Every row gives one point. Any point is a mix of the corners, with weights that add up to 1. It lies inside the corners' shape when no weight is negative. Is each point inside? If not, which corners have a negative weight?
(in the rows, 128 means zero)

Corners:
(1): [159  56 147]
(2): [139 119  93]
(3): [126 179 164]
(4): [164 176 126]
Points:
[138 156 138] -> inside
[143 190 133] -> outside (1)
[145 113 111] -> inside
[157  70 144] -> inside
[135 160 142] -> inside

Corners:
(1): [121 169 138 122  97 113 123 126]
(2): [ 40  39  79 109  27  84  94 147]
(3): [133 150 100 165  82 149 108 115]
(4): [158  81 123 113 148 112 183  99]
(5): [113 176 153 136 133 167 139 109]
(6): [ 88 177 101 164 131 133 111 130]
(7): [138 124 160 160 155  91 158  95]
(8): [112 142 158 148 175 161  99 123]
(9): [104 129 141 134  52 106 182 208]
Points:
[105 115 116 136 103 118 118 113] -> outside (9)
[103 106 119 125  53 110 145 174] -> outside (5, 6, 7)
[ 89 138 108 146 107 121 116 131] -> inside
[103  83 100 132  98 103 135 104] -> outside (1, 8, 9)
[138 142 152 145 117 138 166 143] -> outside (1, 2, 6)

Corners:
(1): [132 179 181 191  94 111 121 169  23 174 125  99]
(2): [124 131 155 164 120 150 102 156 164 139 144 190]
(3): [116 154  41 102 168  98 114   7 128 129 132 129]
(4): [148 120 130  94 120 142  99 147 147 128 184 115]
(5): [137 165 149 119 146 146 147 159 138 133  96 151]
(6): [112 122 131 119 118  89  90 163 147 101  76 119]
(7): [ 95 178 115 110 165  83 113 125  95 144 165 111]
(8): [120 141 118 170 100 156 114 177 151 150  99 108]
(9): [ 96 155  63  92 109  73 136 169  99 118 138 135]
(10): [188  80 149 193 138 156 126 163 121 134 171 131]
(11): [ 73 138 124  87 159 176  90  68 157  57  91 132]
(12): [106 153 132 103 134 145 180 110 149  92 140 120]
(13): [187 167 166 110 134 138 100 144 160  24 190 111]
Points:
[148 140 111 116 139 116 116  93 116  91 157 110] -> outside (2, 5, 7, 8)
[137 137 163 139 134 152 120 153 139 111 132 128] -> outside (3, 9)
[136 126 127 115 136 144 129 130 158  96 137 147] -> outside (1, 7, 8)
[121 149 129 113 143 144 112 115 143  93 124 129] -> inside

Corners:
(1): [106 178 132  80 129 161 120 101 122 166  81 183 168 170  95  65 108 170
 158 157]
(2): [ 83 166 158  45 113 138  53 153 186 136 123 193  98  97 152 158 131 138
 119  71]
(3): [ 92 120 158 119 100 172  86 154 111 106 167 184 159 108 120 127  93  97
  91 106]
(4): [114 129 115 181 107  57 116  79  82 176 134 166  91 187 124 180 110 156
 162 139]
(5): [164 146 173  92 146 215 117  89  86  96 110 126 205 174 175 143 150  58
 153  65]
(6): [127 111 122 193  80  76 129 140 167 154 197 168 122 104  96 181 108 139
  92  58]
(7): [ 92 121 110 142 133  95 130  97 110 178 156 117 159 132 103  69 126 111
  83 127]
(8): [132 114 146 123 167  70 173 179 125 181 152 103 155 101 140 145 102 112
  95 106]
(9): [143  93 136  62 194  64  71 124 125 161 126  75 187 109 133 146 112 167
 174 143]
(10): [ 84 140 106  54 197 178 138 134 144 111 123 114 203 104 157  97 107  78
 104 142]
(11): [179 203 156 124 128 125 113 146 135 107  60 124  94 152 148 140 176 142
 136  71]
(12): [170  80 172 136 109 194 118 144 150 136 118  95 137 168 110 120 110 103
 132 115]
(13): [208 165 104 125 122  53 132 146 109 180 152  73 135  88 179 168 149  91
 160 155]
(14): [129 104 136 150 112  89 182 130 101 147 109 146 149 145 144 140 153  89
 109 120]
(15): [197 201  84  94 144 133  96 150  88 160  90 121 113  89 119 177 158  88
 185 115]
(16): [156 176 173  76 121 108 142 127  90 108  75  77 165 193 139 138 139 145
 218 115]
(17): [ 81 160 146 133 106 140 147  98 119 134  94 129 132  97 165  92 145 120
 158 146]
(18): [ 40  81  74 147 126  67 135 157 167 165 151  96 196 207 110  99  63 191
 152 135]
(19): [211 108 163 119 114 205 108 185  93  99 172  99 128 108 180 172 191  79
 190 100]
(20): [ 71 139  77 168 167  60 120 163 194 175 184 186 159 135  93 124  83 109
 163 140]
(21): [108 151 127 112 106 120  87 167  96 144 127  92 163 155 132 183 157 163
 165 130]
Points:
[115 121 134 127 127 118 123 143 137 148 139 129 148 136 134 131 119 127
 128 113] -> outside (15, 16)
[141 142 135 114 134 126 123 141 125 141 122 124 147 139 141 141 134 124
 157 117] -> outside (3, 7)
[127 135 136 118 128 118 121 134 125 141 129 123 153 141 139 133 127 125
 144 118] -> outside (15)
[154 135 129 142 121  72 142 121  93 159 110  83 144 157 136 159 135 136
 153 114] -> outside (1, 2, 3, 10, 19, 20)
[119 149 135  98 137 126  99 149 133 138 129 123 143 126 144 145 130 120
 148 112] -> outside (1, 6, 14)
[138 130 132 126 127 133 117 143 130 144 132 128 143 133 124 137 123 111
 142 116] -> inside
[105 125 121 116 134 109 118 136 134 150 135 123 158 141 129 123 115 132
 135 121] -> inside
[132 145 128 113 126 121 104 130 124 145 127 131 145 145 125 139 125 133
 149 115] -> outside (8, 14, 17)
